Each row is a point. Each copy is the shape, with its points in the same order, stretched, turned, moved and blurred by noise. Say if it was mirrored as well.
(in the rows, 128 means zero)

Shape (7 x 3):
[[149 102 157]
 [177 144 121]
 [149 140 223]
 [131 132 192]
 [166 175  67]
 [137 103 112]
 [182  99  78]]
Copy 1, 7 rows:
[[118 130 173]
 [163 166 164]
 [145  80 219]
 [137  91 188]
 [195 182  95]
 [104 148 134]
 [124 202 136]]
Copy 1 is: mirrored
Copy 2:
[[132 129 167]
 [135 136 106]
 [143 203 187]
 [121 183 174]
 [101 119  49]
 [106 101 135]
 [140  69  98]]
Copy 2 is: only turned

Shape, 9 rows:
[[140 145 158  91 144 141]
 [164 159  79 245 132 151]
 [106 160 157 137 122 126]
 [170 149 157  88 119 155]
 [108 123 140  89 116 164]
 [163 126  82 141 148 116]
 [145 157  98  96  85 102]
 [156  54 161  86 121 124]
 [169 161 115  88 133 141]]
Copy 1:
[[143 116 131 103 135 157]
 [100 175  51 201 179 100]
 [101 143 147 122 143 140]
 [132 123 102  84 121 177]
 [153 158 148 109 104 164]
 [148 142  90 132 134  87]
 [117 167 106  67 102 111]
 [165  94 139 130  53 155]
 [151 135  89  78 142 143]]
Copy 1 is: mirrored
Copy 2 (9 x 6):
[[114 136 177 140 147 143]
 [150 100  75  84  89 222]
 [ 93  95 159 134 109 145]
 [151 156 189 146 131 159]
 [ 87 161 157 164 106 145]
 [147 136  97 121 146 141]
 [156 148 137 129 106  92]
 [138 124 153 221 167 147]
 [152 172 158 116 139 133]]
Copy 2 is: mirrored
Copy 3:
[[135 124 148  96 135 130]
 [144 106 110 249 137 164]
 [112 141 176 132 124 148]
 [173 127 147  91 108 151]
 [125 150 128  80 105 156]
 [148 134  96 153 137 110]
 [157 185 132 119 101 110]
 [136  93 125  85  65 100]
 [175 145 119 110 139 136]]
Copy 3 is: only turned
Copy 4:
[[126 114 181  93 143 123]
 [199 195 121 188 164 121]
 [112 120 158 147 115 100]
 [160 113 195  92 136 139]
 [133  81 154 115 131 155]
 [169 144 103  97 161 122]
 [166 134 126  78  94 154]
 [177  36 141 101 134 118]
 [157 136 157  79 140 145]]
Copy 4 is: only turned

Shape (14 x 8):
[[126  63  60 124 170 136  63 145]
 [ 74  63  68 142 152 163 113  76]
 [184  74 121 144 132  97 176 177]
 [ 94  78 133 108 143  80 138  96]
 [119 131 101 158 170  67 131 155]
 [ 64 111 127  93 154  41 144 171]
 [ 68 118 166 109 161 169 112 136]
 [157  97 177 161  54 122 123 166]
 [ 75  64 133  98 155 116  96  99]
 [118 137 173 106 127 153  93 110]
 [158 181  93  54 120 104 133 141]
 [163 170 151 105  83  61 149  79]
 [106 118 161  95  83 143 186 152]
 [130 120 114 157 159  44 165 182]]
Copy 1, 14 rows:
[[114  88  29  86 164 172 107 136]
 [109 102  73  88  99 204 124  71]
 [139 124 110 124 156 110 212 177]
 [ 80 113 120 120 131  98 168  91]
 [117 138  96 179 193 123 165  99]
 [ 41 149 118 156 166  85 166 113]
 [ 85 134 160 111 139 149  89 130]
 [149  96 128 164  92  90 140 177]
 [ 66 100 113  81 129 131 119  91]
 [134 129 139 106 123  99  72 127]
 [131 209  67 118 136  70 107 134]
 [159 173 117 163 120  12 148  75]
 [107 172 171 122  69 105 144 160]
 [103 149 112 191 190  99 202 129]]
Copy 1 is: only turned
Copy 2:
[[133 168  55  98 144 130  78 160]
 [ 41 171  97 110 122 133 109 147]
 [191 200 151  98 106 188 160 165]
 [ 98 202 184  87 135 126  97 166]
 [143 194 151 144 174 100 147 177]
 [132 185 206  99 166  91  93 247]
 [ 78  84 162 149 158 155  81 170]
 [191 150 173 156  66 149 114 124]
 [ 73 161 151  93 142 135  51 159]
 [110 103 156 119 137 133  94 110]
 [162 106 143  52 148  68 165 154]
 [142 169 212  78 127  65 170  91]
 [124 107 216 110  87 149 139 177]
 [176 217 185 130 156 128 160 206]]
Copy 2 is: mirrored
Copy 3, 14 rows:
[[157 106  87  46 198 110  59 140]
 [ 69  92 103  52 189 149  87  96]
 [179  50 109 118 137 147 163 195]
 [111  95 184  56 153 120 132 143]
 [114 106 144 137 179  76 120 173]
 [ 99 127 205  81 186 107 125 222]
 [123 162 183 121 181 175  83 135]
 [174  69 147 147  72 173  78 180]
 [120 116 179  42 174 136  81 127]
 [153 163 168 123 124 142  84 120]
 [146 211 114  97 117  98 155 181]
 [130 137 170 121  59  79 164 141]
 [122 134 161 124 107 208 146 190]
 [125  78 151 140 168  94 146 211]]
Copy 3 is: only turned

Shape, 16 rows:
[[194 121 105 156 114 125 103 128 128 121 178]
 [187 128  95 129 109 130 136 127 141  83  72]
 [164 123 144 143  93 158 123 119 136 125  86]
 [101 109 149  89 140  81  61 164 112 175 152]
 [155 231 141 160 112 162 249 102 115 144 133]
 [106 134 144  91 125 169 120 149 143 169 116]
 [121 168 183  98  89 129 108 156 132 138 136]
 [126 153 163  45  96 122 104 138 123 126 106]
 [160  91 143 156 158 136 154  96 110 116 129]
 [184 166 140 133 150 111  85 117 113 141 105]
 [137  95  95 152 106 147 107 119  74 120 131]
 [ 94 142 174  94 157 110  89 129 133 136 139]
 [105 141 175 129  97  97  98 136 135 172 122]
 [113 168 127 161 116 136 100 120 128 125 153]
 [124 152 178 129 104 137  86 199 116 129 108]
 [164 141  99 184 135 108 141 132 129 109 121]]
Copy 1 (16 x 11):
[[149 137 195 162 152 136  97 140 134 115 162]
 [203 102 178 138 149 103 179  86 156 112 133]
 [169  98 170 118 125 134 149 116 153 109  86]
 [ 91 109 108  77 144 122  62 126 113 193 123]
 [162 173 109 159 125 194 228 153  89  89  87]
 [107 101 100  70 142 180 127 126 134 137 113]
 [104 110 147  62 122 146 134 159 115 166 103]
 [125  94 161  41 126 143 133 115  94 164 105]
 [157 120 152 168 159 110 120 115 122  60 105]
 [131 164 180 130 151 125 115  98 143 149  97]
 [153  78 153 181 140 141 114 106 113 118 112]
 [ 76 129 124  66 125 120 103 116 104 148 124]
 [126 118 116  86  88 129  95 148 122 175  82]
 [101 127 142 138  93 155 131 135 120 136 135]
 [ 94  85 131  91 149 125 156 149 145 179  91]
 [170 137 136 183 139 104 160 114 143 114 131]]
Copy 1 is: mirrored
Copy 2, 16 rows:
[[159  75 167 128  96 161 121 148 157 109 165]
 [138 109  71 171 133 173 158 119  90  88 129]
 [144 147 103 145 106 179 125 130 108 132  95]
 [144 109  99  63 117  75  68 191 163 158 101]
 [208 233 205 145 105 122 220  54  84  67 120]
 [140 172  99  69 143 144 133 131 133 165  89]
 [136 164 126  58  94 122  89 128 120 109  65]
 [134 123  78  71 113 116 108 110 111 110  38]
 [168 117 171 171 157 148 161 159 122 142 106]
 [192 119 100 141 130 124  76 107 151  98 118]
 [157  90 139 133 115 146 126 151  70 161 146]
 [120 141 126  79 156  88  81 139 150 139  71]
 [126 173 115 100  72  91  79 161 144 142  83]
 [121 149 157 105 117 118  94 110 117 128 142]
 [146 175 102  58 116 142  54 168  93 110 100]
 [152 134 138 170 126 130 141 147 105  96 174]]
Copy 2 is: only turned
Copy 3:
[[182 129 142 126  92 139 171 117  84 169 152]
 [140 173 103 113 123 143 191 103 145 109 112]
 [155 127 117 139 109 149 174 145 154 129 100]
 [110  79 101 135 101 103  66  74  88 130 127]
 [ 49 193 229  97  61 127 240 192 120 128  73]
 [ 90 119 117 106  95 151 115 161 143 129 122]
 [110 167 136 153  92 153 102 119 111 100 109]
 [ 85 176 118 118 100 157  98  80 149  91 106]
 [139  86 156 109 130 133 199 111 143 139  94]
 [129 143 111 102 120 144 149  93  85 168  73]
 [122  72 110 151  85 142 191  89 134 151 133]
 [ 91 121 129 131 155 124  91  98 117 131 110]
 [119 119 128 165  90 118  98 126 115 134  78]
 [103 133 133 161 119 142 149 136 106 170 134]
 [134 119 114 171 116 174 113 142  93  97  96]
 [136 132 130 134 122 112 200 122  96 141 117]]
Copy 3 is: only turned
